Each row is a point. The last column is the point's height on a tilted bowl or saddle (a function of degree 2), plus a little noise. Along how many of its main directions does it bend up, bend down or stay straight?
(in the rows, 128 means zero)

Points:
[[117 128 114]
 [171 100 148]
 [117 142 117]
 [139 141 122]
 [142 142 123]
 [144 145 125]
 [ 64 118 139]
 [ 72 224 226]
 [104 119 116]
 [113 132 115]]
Directions: 2 up, 0 down, 0 straight

Points:
[[156 125 167]
 [112 122 141]
 [107 147 147]
 [ 63 119 107]
 [110  96 134]
 [171 104 193]
 [106 204 175]
 [155 135 162]
 [129  76 158]
 [102  99 126]
 [126 157 152]
 [ 94 182 167]]
Directions: 1 up, 1 down, 0 straight

Points, 16 rows:
[[ 98  83 168 167]
 [ 70 117 120 173]
 [ 96 182 105 144]
 [181  97 108 146]
 [142 145 125 139]
 [130 133 140 139]
 [ 87 101 170 171]
 [155 144 185 162]
 [122 123 155 144]
 [103  94  75 183]
 [140  83 136 140]
 [177 106 166 147]
 [ 74  94 100 188]
 [127 128 144 140]
 [103  89 147 157]
 [154 189  77 168]]
Directions: 2 up, 0 down, 1 straight

Points:
[[113 188 103 197 204]
 [152 125 139 118 126]
 [171 114 132  97 119]
 [110 138  79 129 147]
 [ 79 125 107 173 171]
 [191 161 144  76 171]
 [130 134 154 150 131]
 [187  51 135  56  96]
 [121 119 119 102 142]
 [ 97 138 120 118 140]
 [ 66 110  85 150 132]
 [173 123 138 118 106]
 [106 162 144 143 130]
 [110 164 123 145 140]
 [170 156  94  85 178]
 [194 132 167 181  60]
 [ 72  99 121 134 140]
 [117  97 125 171 170]
 [102 104 188 169 184]
 [ 67 136  97  95 124]
 [ 97 128 141 108 152]
 [152 123  67 122 132]
 [121 182 108 114 165]
 [170 112 175 146  96]
 [ 91 104 125 131 142]]
Directions: 2 up, 2 down, 0 straight

Points:
[[103 134 150  94 114 104 115]
 [ 89 176 137 138 154 108 117]
 [114  99 124 105 105  68  75]
 [ 98  65 131 104 109 152 118]
 [120 129  84 104 197  99 148]
 [127  97  83 185 139 159 170]
 [ 99 129 135  66 152 132 106]
 [132  98 157 128 140  60 137]
 [103  90 101 116 153 124 110]
 [116  93 121  53 143 170  76]
 [ 80 117 180 109  84  79  52]
 [ 82 120  85 159 132  74 161]
 [ 77 104 124 177 116 148 135]
 [127  84 141  86 123 151 111]
 [127  85  78 107 110 107 102]
 [157 135 148  76 117 128 133]
 [123 120 130 154 180 117 134]
 [165 123 107  94 194  80 147]
 [102 116 132 176  55 111  91]
 [ 55  95 121 140 140 114  90]
 [120 125  63 169 115 122 186]
 [131 141  96 112 135 109 144]
 [146 129 109 114 125 152 127]
 [192 148  98 107  92  94  78]
 [ 98 100 140 206 183  99 158]
 [157  64 171 161 179 148 162]
 [163 103 113 133 119 118 115]
 [159 136  85 147 131 146 127]
 [111 151 187 105  76 135 150]
 [127 195 127  68 132 163 186]
 [147 138 129  98  81  77  84]
 [185 154  98 132 158 165  76]
 [205 184 143 207 166 120  61]
 [207  74 139 156 127 150 112]
 [130 121 121 132 114 106 124]
 [135 116  82  84 144 103 111]
 [109  73  50  91 108 128 109]
 [137 130 108 150 131 158 131]
 [ 87  83 126 149 147 113 121]
 [118 111 130 120  87 152 148]
 [109 149  98 166 135 137 137]
 [196 145  90 122 139 119  95]
 [ 95 161 102 124 119 102 146]
 [158  72 144  88 135  93  79]
 [156 108 136 207 162 133 145]
 [206 136 159 155 171  58 206]
 [169 106 115 119  47 154 124]
 [ 90 101 145 171 125 159 132]
 [178 130 117 122 137 109 115]]
Directions: 3 up, 3 down, 0 straight

Points:
[[107 150 117 149  96 100  99]
 [124 107  93 101 220 176  76]
 [140 133 144  54  30 126  50]
 [ 95 131 178 129 123 133 130]
 [ 72 147 136 157 172 181 109]
 [ 41 137  82  66 137 224  17]
 [144 141 115 122 198 150 119]
 [101 170 127 113 126 127 129]
 [ 84 141 150 154 166 135 123]
 [165 125 127 109 190 145 123]
 [153  94 141 120 157 200 110]
 [167 162 132  97 133 147 136]
 [161 189 123 138  86 113  89]
 [178 138 112 130 115  87 101]
 [ 97  58 181 131 186 145  95]
 [128 126 162 139 153 163 120]
 [107 128 108 106 163 164 124]
 [138 131 130 103 156 111 136]
 [111 165 121 181 165  93  95]
 [ 98 133 145 104  99  91 115]
 [ 97 123 131 184  64 126  85]
 [ 95 197 160  59 112 132 106]
 [167 108 135  87 109  94 122]
 [ 72  84 159  90 158 111 130]
 [167  76 131 102 140 120 135]
 [170 137 161 120 159 121 127]
 [110 101 140 124 101 120 128]
 [165 103  95 127 129  88 103]
 [196 125 104  79 138 178 130]
 [114 142 171 150 165 148 111]
 [131 131 111 113 118 136 132]
 [137 133 105 122  99  75  83]
 [124 121  98  94 200 154 105]
 [140 204 204 113 162 190  66]
 [103 196 135 109 114 160 115]
 [120 148 186 153 102 130 101]
 [ 92 137 125 101 135 101 127]
 [ 87 136  87  28  97 110  26]
 [138 102 107 134 137  91 111]
 [115 179  92 125 113 163 121]
 [163 136  89 169 169 116 106]
 [137 140 136 115 127 129 136]
 [169 142 158 127 125 100 118]
 [ 85 145 164 124 131 148 130]
 [140 126  93 141 165 122 125]
 [104 136 164 110 131  54 109]]
Directions: 0 up, 3 down, 3 straight

Points (61 x 9):
[[201 146  82  73 137 141 113 105  88]
 [130 158 157 173  84 153 118 163  90]
 [128 131 156  95 148 145 106 182 102]
 [ 73 141  41 119 111 147 115 121 102]
 [140 132 111 139 249 127 151  98  60]
 [106 115 184 120 103 112 142  79 109]
 [159  86 177 151 115  96 102 120  91]
 [127 192 153 120 127 160 133 170  90]
 [124 129 167 153  89 114 137 122 108]
 [ 85 115 145 120 120 133 150 119 126]
 [125 116 137 114 193 126 115 143 104]
 [170 100 119 112 136 118 194 148  99]
 [125 166 105 127  60 128 101 161  97]
 [ 85 176 131 122 144 134 144 100 107]
 [140 153 151 150 140 112 134 144 107]
 [166 157 141 115 145 105 152 135 108]
 [151  74 117 177 107  90 111 219  57]
 [119 155 146 173 178 196 114 166  79]
 [107 138 133  72 148 160 143  93 113]
 [154 132 151 118  99 130  93 128 111]
 [109 109 115 144 187 121 151 136 110]
 [127 116 138 172 105 149 112 111 115]
 [133 139 101  85 148 127  95 153 109]
 [104 107 142  87 117 162  98 185  98]
 [ 98 120 119  78 123 120 162 130 114]
 [140 137  84  45 139 148 123 101  92]
 [ 77 120 111 122 133 106 155 104 114]
 [ 41 134 169 135 122  78  84 102  38]
 [149 162 113 126 141 139 149 112 118]
 [150 138 141  90 102 109 156 206  82]
 [163  74 109 155 164 134 129 121 102]
 [149 107 147  92 122 150 129  98 122]
 [115 174 189 108 134 140  65 135  74]
 [142 166  85 137 128 163 113 109 120]
 [180 131 147 117 160  74 123 126  95]
 [150  98 113  69 114 109 181 158  86]
 [179 130 152 125 110 134  63 122  95]
 [118  97 166  68 129 120 146 112 126]
 [155 125 174 183 185 192 153 154  84]
 [114 136 166 116 138  83 186 125 107]
 [154 147 161 137 151 142 147 120 114]
 [146 113 150 140 164 140 108 115 112]
 [110 130 147 169 162  69 123 155  76]
 [149 127  77 118 132 144 114  78 106]
 [140 131 144 140 147 123 145 111 122]
 [122 203 116 200 154 125 131 141  84]
 [121  86 161 159 166 112 129 104 108]
 [162 135  99  93 125 116 119 121 113]
 [122  94 122  95 130 111 126 158 111]
 [200  85  85 149  95 144 163 164  83]
 [126  88 140  83 123 118 131 112 120]
 [126  96 128 114 112 114  99 115 112]
 [161 161 130 157 159 135 161 116 109]
 [130 132  79 122 135 132  99 164 108]
 [ 89  96 151 132 134 137  79 182  84]
 [131 137 136  60 138 120 162 123 112]
 [ 79 127 123 113 125 160 142 154 117]
 [136 142 105 154 112  82 127 109 105]
 [160 106 118 103 136 134 140 205  85]
 [115 177 159  72 130 194 183  99  82]
 [136 194 128  96 171 121 186 119  84]]
Directions: 0 up, 6 down, 2 straight

Points (68 x 9):
[[ 76 129  76  68 100 156 146 174  81]
 [106 146 156 124 130 112 192 140 122]
 [ 97 126 112 139 118 139 128 134 118]
 [127 185  68 101  80 179 126 133  51]
 [190 110 152 115  72 127 159 179  91]
 [131 157  87 121 139 168 195 119  73]
 [119  56  86 120 129 132 152 100  99]
 [126 103 134 160 137 151 146 141 120]
 [115 130 130 106 139 134 145 205 129]
 [129 113 133  93  48 164  55 103  90]
 [105 155 139 123 125 106 130 103 120]
 [119  78 130  87 142  59 207  75  87]
 [ 85  97 110 138 130 173 167 112  87]
 [139 131 110 131 173  74 113 135 123]
 [ 93 112 120 141 104  80  72  62 114]
 [111 160  70 100  80 148 167 139  59]
 [132 125  79 165 168  62  89 122 124]
 [124 154 135 160 151 135  94 156 141]
 [112 144 108 119 135 110  91 116 123]
 [137 120 108 117 103  97 193  54  72]
 [186 123 126 161 102  94 145 101 105]
 [ 88 127 137 152 102 143 116  69  97]
 [174 173 110  54 150 114 155  66  49]
 [176  99 126  79 132  62 143 135 109]
 [161 136 183 123 135 141 160 129 116]
 [178 137 116 106 124 128 129 154 117]
 [130 162  78 121 149 149 153 136  92]
 [159 171 133  96 123 147 140 175 120]
 [ 83 186  94 116 139  97 160 166  98]
 [112  91 120  70 199 165 137 112  89]
 [139 190 190 142  95 110 156  99 105]
 [125 158 112 157 107  99 100 117 128]
 [173 113 166 130 149 107 127 109 120]
 [ 64 170 143  40 159 159  92 155 104]
 [139  98  95 154 139 106  85 130 135]
 [133 148 121  83  76 118  67 115 116]
 [176 153  90  91 144  96 143 110  88]
 [149 188 180 168 164  81 110 108 122]
 [152 146 130 142  72  78 152 125 109]
 [127 122 155 180  95  82 114 139 153]
 [118 187 102 157 106 114 172  22  33]
 [131 134 185 160 175 151  68 108 113]
 [ 78 166 164  91 115  71 117 151 144]
 [119 160 156 127 144 118 115 126 133]
 [109 147 138 180  86 154 176 107  96]
 [136 160 126  96 185 105 162 105  90]
 [134 106 168 175 110 147 146 138 124]
 [151 112 112 199 103 185 153 149  78]
 [ 85  92 123 145 153 196 167 128  83]
 [127  91 170  81  95 116  79 163 155]
 [124  73 109 168 141  61 174 146 112]
 [113 104 150 146 140 146 118 156 133]
 [138 134 131 105 138 184 100 159 121]
 [144 172 107 124 123 166 133  74  73]
 [177 153  86 124 123 163 101 177 113]
 [ 86 139 133 100 153 122 132  81  95]
 [ 85 127 111 148  38  86 179 167  98]
 [ 88 127 114 174 183 150 116 133 105]
 [162 122 155 103 135 151 163 142 114]
 [ 88  89 136 110 139 163 112  87  98]
 [ 85 129 112 150 119  91 183 139 112]
 [101 234 180 165 101 158  91 114 105]
 [110  58 128  88 116 148 190  94 101]
 [172 141 103 109  75 124 105 134 105]
 [157 150  85 129 101  98 122  67  80]
 [121 115  77 157 114 142 141 127  95]
 [121 150 172 154 123 142 169 149 130]
 [182 174 146 134 106 177 156 177  96]]
Directions: 0 up, 4 down, 4 straight

Points, 61 rows:
[[ 98 139 132 104 131 146  96 163 134]
 [150 186 166 170  89 146 149  84 178]
 [138 136 145  89 180 102 112 123 173]
 [137 120 143 123 177 160 155 120 131]
 [ 50  95 113 165  54 108 151  67 161]
 [163 134 164 138 127 113 147 109 121]
 [ 77 121 126 166 172 150 169  58 196]
 [128  56 137 156 143 114 150 179  78]
 [126 147  98 145 126 160  86 158 141]
 [117  83 125 125 171 107 145 204 102]
 [ 90 187 113 170  96  79  80 142 198]
 [152 131 141  77 114  81 198 110  90]
 [ 54 118 165  89 168 183 129  99 182]
 [121 141  41 126  83 154 110 128 137]
 [118 151  67  72 112 146  86 159  99]
 [146  99 170 125 101 153 190 120  78]
 [132 109  99 198 112 136 135 111 153]
 [119 170  97 128 113 121 132 106 163]
 [111 101 201 109 121 119  86 115 124]
 [ 94 105  94 123 210  91 131 137 144]
 [121 161 113 110 152 124 201 187  92]
 [ 83 177  80 125 128 225 172 101 144]
 [174 108 157 125  58 164 169 160 121]
 [ 94 126 185 107 144 136  97 170 138]
 [139 107 115 146 109  80 151 137 107]
 [154 144 143 112  98 133 154 100 117]
 [139 190 158 144 107 161  97 126 177]
 [116 204 122 152  88 220 124 150 154]
 [160 122 106 137 124  73 108 138 122]
 [128 142 141 152 185 129 116 166 150]
 [114  58 144 174 106  70 135 177  30]
 [124 118 119 165 108  92  84 139 127]
 [126 100 131 140  86 140  94 136 128]
 [ 78  87 178 121 110 107 138 130  73]
 [129 172 132 136 174 167 127 123 157]
 [186 142 140 104 141 129 114  94 153]
 [148 136  75 154 151 122 136  69 146]
 [116  76 124 123 189 134 124 119 146]
 [ 57 104 103 139 121  76 160 101 149]
 [164  87 146  67 103  79 146  82 113]
 [110 127 156  93 146 158 124 173 126]
 [137 129 136 130 132 157 120 114 148]
 [134 108 124 145  73 148 105 154 136]
 [175 160 138 101 193 130  86 164 168]
 [112 203 199 175 119  11  71 147 169]
 [ 95  65 105 148 131  90 139 128  84]
 [133 111  50 167 126 121 143  79 140]
 [ 91 153 134 104 100 176 179  55 147]
 [127 135 106 152 112  80  87 160 125]
 [152  82 163 108  74 160  52 115 129]
 [163 102 106 119 169 126 188  64 102]
 [166 147 138  80  84 132 109 128 115]
 [141 106 145 126  66 177  95 103 136]
 [103 110 133 100 129 160 130 100 139]
 [100 108 102 158  94 117 157 153 137]
 [130 106 129  96 122  94 121 132 123]
 [145 167 118 120 143 163 109 163 125]
 [196 172 107 119 166 177 179 129  33]
 [127 120 106 146 128 111 113 125 136]
 [ 78 116 117 105 128 134 139 159 132]
 [140 116 129 102 143 135  96 154 141]]
Directions: 3 up, 3 down, 2 straight

Points, 70 rows:
[[145 147 122 126 156 100 142 121 118]
 [150 158 171 141 113  99  81 122  95]
 [137  87 168  94 151 124 127 146 117]
 [145 114 128  77 167 129 131 146 111]
 [129 179 114 175 167 107 118  72  87]
 [ 74 141  88 105 121 128  97 152  89]
 [ 93 137 171 128 115  75 121  97 118]
 [111 116 151 154 105 129 107 170 117]
 [117 132 160 157 140 111 120 172 108]
 [128 187 106 103 180 123 106 162  79]
 [108 135 110  96 105 103 134 161 121]
 [155 162 134 139 189 111 167 137  94]
 [148 106 160 108  99 134 103 154 123]
 [157 140 104 195 110 175 115 158  89]
 [162 184 101 187  96  32 169 147  74]
 [110  98  95 195 120 139 128 166 102]
 [115 188  71 168 178 133 115 170  60]
 [138 118 120  87 164 157 161 187 104]
 [170 139 160 145 213 168 151 120  68]
 [ 93 119 133 170 150  99 128 124 101]
 [139 150 137 128 133 168 130 169 116]
 [149 109 131  92 146 142 121 180 114]
 [119  99 107 109 200  98 139  89 117]
 [ 99 122 126  85 135 111 102 151 116]
 [121 106 142 103 169  44 163 164 120]
 [174 129  92 113 115  86 101 145 116]
 [ 77 192 178  70  55 141 153  74 117]
 [123 198 157 108 153 143 117  82  94]
 [129 112  94  60 171 126 114 169 100]
 [ 95 152  90  84 113 173 150 127  93]
 [151 185 178 129 127  96 126 139  99]
 [120 146 173 102 104 120 138 127 128]
 [187 143 160 163 114  89 125 138  86]
 [ 78  70 129 157 111 161  91  84  73]
 [133 171 139 116 142 100 112 108 115]
 [179 143 144 115 165 129 133  94 103]
 [ 75 121 112 168 147 165 114  98  77]
 [122 163 130 192  96 105 166 148  94]
 [164  64 115 161 138  80 144 125 104]
 [109 145  96  97 155  67  94 128 127]
 [169 136 162  63  63 119 160 166 125]
 [ 51 110  87 135 164 111  68 119  58]
 [122 151 152 163 140  95 187 163  97]
 [ 87 107  98 131  87 140 140 166 106]
 [ 83 107 137 164 138  73 142 126 105]
 [180 144 172 156 123 153 121 126  94]
 [149 140 153  56 109  80 137 131 149]
 [164 153 165 110  37 130 141 137 121]
 [191  78 105 114 142 147  80 133  67]
 [101 105 185 121 118  81 135 165 114]
 [110  93 140 143  90 147 140 209 132]
 [139 171  73 150 108  80 155 189  92]
 [155 140 142  90 154 133  99 121 107]
 [123 129 186 135  88 141 129 163 130]
 [133 125  57 129 129 133  84 100  86]
 [121 137 139 150 133 136 186 109 114]
 [ 88  97  83 149 141 155  78 103  63]
 [127 163 133 184 225 157 105 117  35]
 [145 142  97  60 164  31 145 118 181]
 [174 117 133  52 116  88  78 163 132]
 [157 138 122 154 131 111 120 184 101]
 [130 141  81 129 104 126  74 145  90]
 [128 172 143 187  82 110 118  82  91]
 [128 141 159  91 167  91 112 170 114]
 [178 155 116 107 165  94 133 137 110]
 [124  88  78  91  68 107 134 144 111]
 [124  91 133 141  76 157 152  76 110]
 [120 133 141  89  57 118 114  92 134]
 [219  90 115 120 143  92 179 110  92]
 [ 89 123 168 158  62 180 204 115 117]]
Directions: 1 up, 5 down, 2 straight

Points (77 x 9):
[[ 95 225 109 107 182 109 163 184  50]
 [143 126 144 167 140  92 192 152 115]
 [113 118  86 126  67 103  96 131 107]
 [116 106 109 121 155 116 207 179  90]
 [152 107 137 159 109 212 139  75 127]
 [168 161 183 122 126 176 144 101 102]
 [124 110 113 155 140 129 131 148 126]
 [102 151  71 102  88 107 106 161  97]
 [171 125 147 110  98  93 145 101 114]
 [159 187 129 128 106 210 144 128 117]
 [145 102 114 141 104 161 164 152 129]
 [ 95  58 103  95  88 112 117  74  95]
 [132  56 166 169 139 126 142  15  57]
 [119  71  87 114 108 153  87 128  96]
 [111  96 131 175 169 133 126 140 104]
 [125 217  93 181 162 124 164  83  83]
 [107 146 100 160 159 144 148 130 123]
 [163 122 156 167 134 184 128 104 114]
 [111 174  95 133 169 173 119 125 122]
 [211 134 174 169 148 118 125 129  84]
 [157 160 133 135 186 128 136 192  81]
 [127 185 123 122 120 149 175 127 133]
 [ 94  69 143 149 107 151 175 117 129]
 [156 164 102 149 133 160 123 100 130]
 [121 100 147 127 155 100  74 124 110]
 [176 124  93 107 144 104  91  90 111]
 [111  94 149 144 110 127 166  79 131]
 [141 157 135 156 120 120  74 126 112]
 [155 138 163 128 174 157 121  91 116]
 [120 140 112 152 101  90 167 117 131]
 [137 108 117  88 122 131 134 173 110]
 [119 162 159  69 166 145  77 144  96]
 [154 149 148 125 121 139  90 147 114]
 [101  88 163 148 113 119 100 114 117]
 [113 117 173 107 167 143 173 153  98]
 [146  72  68 113 105 157 154 196  61]
 [128 128 165  98 138  90  95  58 108]
 [176 127 141 181 104 151 160 121 122]
 [145 134 154 148 128 105 111  37 103]
 [163 159 140 145 160 183 124  92 119]
 [137 138  80 148 119 107 154 117 122]
 [123 136 119  93 163 132 177 116 123]
 [148 134 140 101 135 125  67 134 110]
 [ 82 153  76 177 148  74 109 110  76]
 [ 87 136 175 126 104 103 101 117 117]
 [ 91 140  86  90 104  96 106 126 111]
 [213 134 131 112 123  85 151 151  90]
 [183 104  89 163  95 164 145  75 108]
 [140 189 153 163  99  89  75 134  84]
 [162 101 103 111 168 128 121 107 117]
 [139  83 118 119 132 167 142 115 124]
 [130 124 189  99 178 132 176 168  74]
 [ 56  70  89 114 130 106 171 166  76]
 [109  90 128 136 133 209 144 114 126]
 [177 115 144 146 107  95 137 136 121]
 [ 75 133 111 119 172 161 146  65 135]
 [123 134 155 109  97 107  33 100  83]
 [112 110 114 200 166 130 130 139  98]
 [157  83  60 114  77  73  47  85  22]
 [103 166 107  86  97  98 147 143 120]
 [105 130 174 152 187 107 147 141  94]
 [153 113 121 185 134 142 135 113 122]
 [133 177 112 126 193 149 143 190  71]
 [176 152 162  95 177 164 142 125  93]
 [ 97  90  62 124 204  99 106 138  59]
 [ 89 138 163 149 115  52 147 172 109]
 [146 161 113 120 130 143 108  67 137]
 [128 103 108 130 163 125 124 188  95]
 [131 166 122  77 102  54 150 105  93]
 [120 148  88 151 111 180  90 150 113]
 [124  15 137 103 116 137 134  88  72]
 [125 134 167 122 185 136 140 133 108]
 [175 129 159 124  95  93  90 174  96]
 [110 138  95  88 128 112 192 120 119]
 [ 93 161 126  65 208 127 155 187  57]
 [130 114 104 137 134 131 175 155 123]
 [ 94 173 128 115  97  88 128 107 123]]
Directions: 0 up, 6 down, 2 straight

Points (71 x 9):
[[114 107 157  82 153 150 116 138 169]
 [118 177 120  80 113 168 156 171 115]
 [159 121  85 165  49  87 183 143  82]
 [127 145  97 112 123 160 198 156 105]
 [ 99 121 126 175 145 134  54  93 165]
 [ 75 114 115 102 152 146 150 119 127]
 [ 86 155 157 128 126 145 123 117 135]
 [154  95 120 138 107 122 156  79 123]
 [ 80 157 123 139 166 195  94 110 137]
 [106  98  97 101 152 115 148  97 139]
 [147 121  48 110 117 127 116 136 130]
 [ 85 140 134 153 174 156 135  91 121]
 [ 48 111 152  78  81 157  97  82 210]
 [213 175 141  83 161  74 100  96 174]
 [166  64 136 115 108 141  56 132 137]
 [160 129 148 119 131 120 144 117 142]
 [134 104 108  73 184 141 124 139 182]
 [ 78 114 166 121 117 107 131 133 147]
 [ 74 125  59 155 182 107 124 144 135]
 [118 168 153 178 128 112 117 108 136]
 [138 103  93 113 107 150  97 130 147]
 [164  73 100 120 118 134  87 201 166]
 [ 57  60 122 128 160 107 118 131 116]
 [137 118 131 190  73 151 183 174 108]
 [156  82 158 155 180 117 108  97 146]
 [ 64 147 102 138 118 128 129 131 104]
 [133 113  99 128 129  82 129 110 152]
 [104 157 132  68 173  83 127 126 172]
 [129 130  59 184 153  87 175 139 171]
 [155 106 101  69 164  89 144 157 179]
 [146 103 178 113 204  84 100  76 143]
 [161 206 127 120  73 111 114 113 102]
 [136 140 111 117 146  91 130 113 158]
 [107 134  52 159 197 165  61 131 163]
 [106 123 152 160 122 104 157 170 150]
 [144 127 131 109 147 162 108 112 156]
 [111 115 167 170 124 126 125 129 152]
 [117 110 163  80 144  81 170  62 151]
 [190 132 156  74  78 197 147 155 151]
 [163 129  94  39 154 128 105  26 240]
 [138 155 165 166 103 137 156 144 114]
 [149 109 182 133 164 142 105 143 160]
 [148 151 109  87 160 107  78 171 123]
 [177 104 161 109 134 163 120 139 155]
 [103 168 145 124 121 121 156 155 116]
 [120 105 103  55 148  91 109 126 145]
 [126 119 111 126 126  94 109 122 143]
 [161 118 169 106  91 185 155  76 131]
 [146 171 154 145  97 125 119 202 123]
 [178  60 112 101 123 134 120 172 158]
 [134 111 165 118 193  79 178 150 192]
 [ 37 143 177 167  90 101  90 151 194]
 [154 171 138 147 171 151 151 155 132]
 [143 151 125 161 103  77  86 150 142]
 [141 129 147 238 114  94 180 149 157]
 [124 159  95  83  84  73 162 159 111]
 [148 140 169 127 107 107  99 140 150]
 [ 94 122 170 126 121 133 132 131 147]
 [ 99 200 126 135 124 125 117 164  81]
 [119  93 168 130 170 147  78 141 165]
 [104  79 189 139 167  82 157 138 148]
 [137 143 164 140 122 103 123 131 149]
 [119 146 119  69 105 113 112 188 128]
 [137 138 126 148  94 103 131 121 132]
 [102 124 159 128 152 121 131 116 142]
 [119 105 129  79 121 177 106 189 192]
 [186 199 136 122 125 127 104  91 116]
 [120 123 105 133 164 106 117  28 189]
 [ 96  79 164 147 177 164  66 122 172]
 [157 175 165 127 113 151  84  81 135]
 [127 110 105 116 155  89 134 164 161]]
Directions: 4 up, 4 down, 0 straight
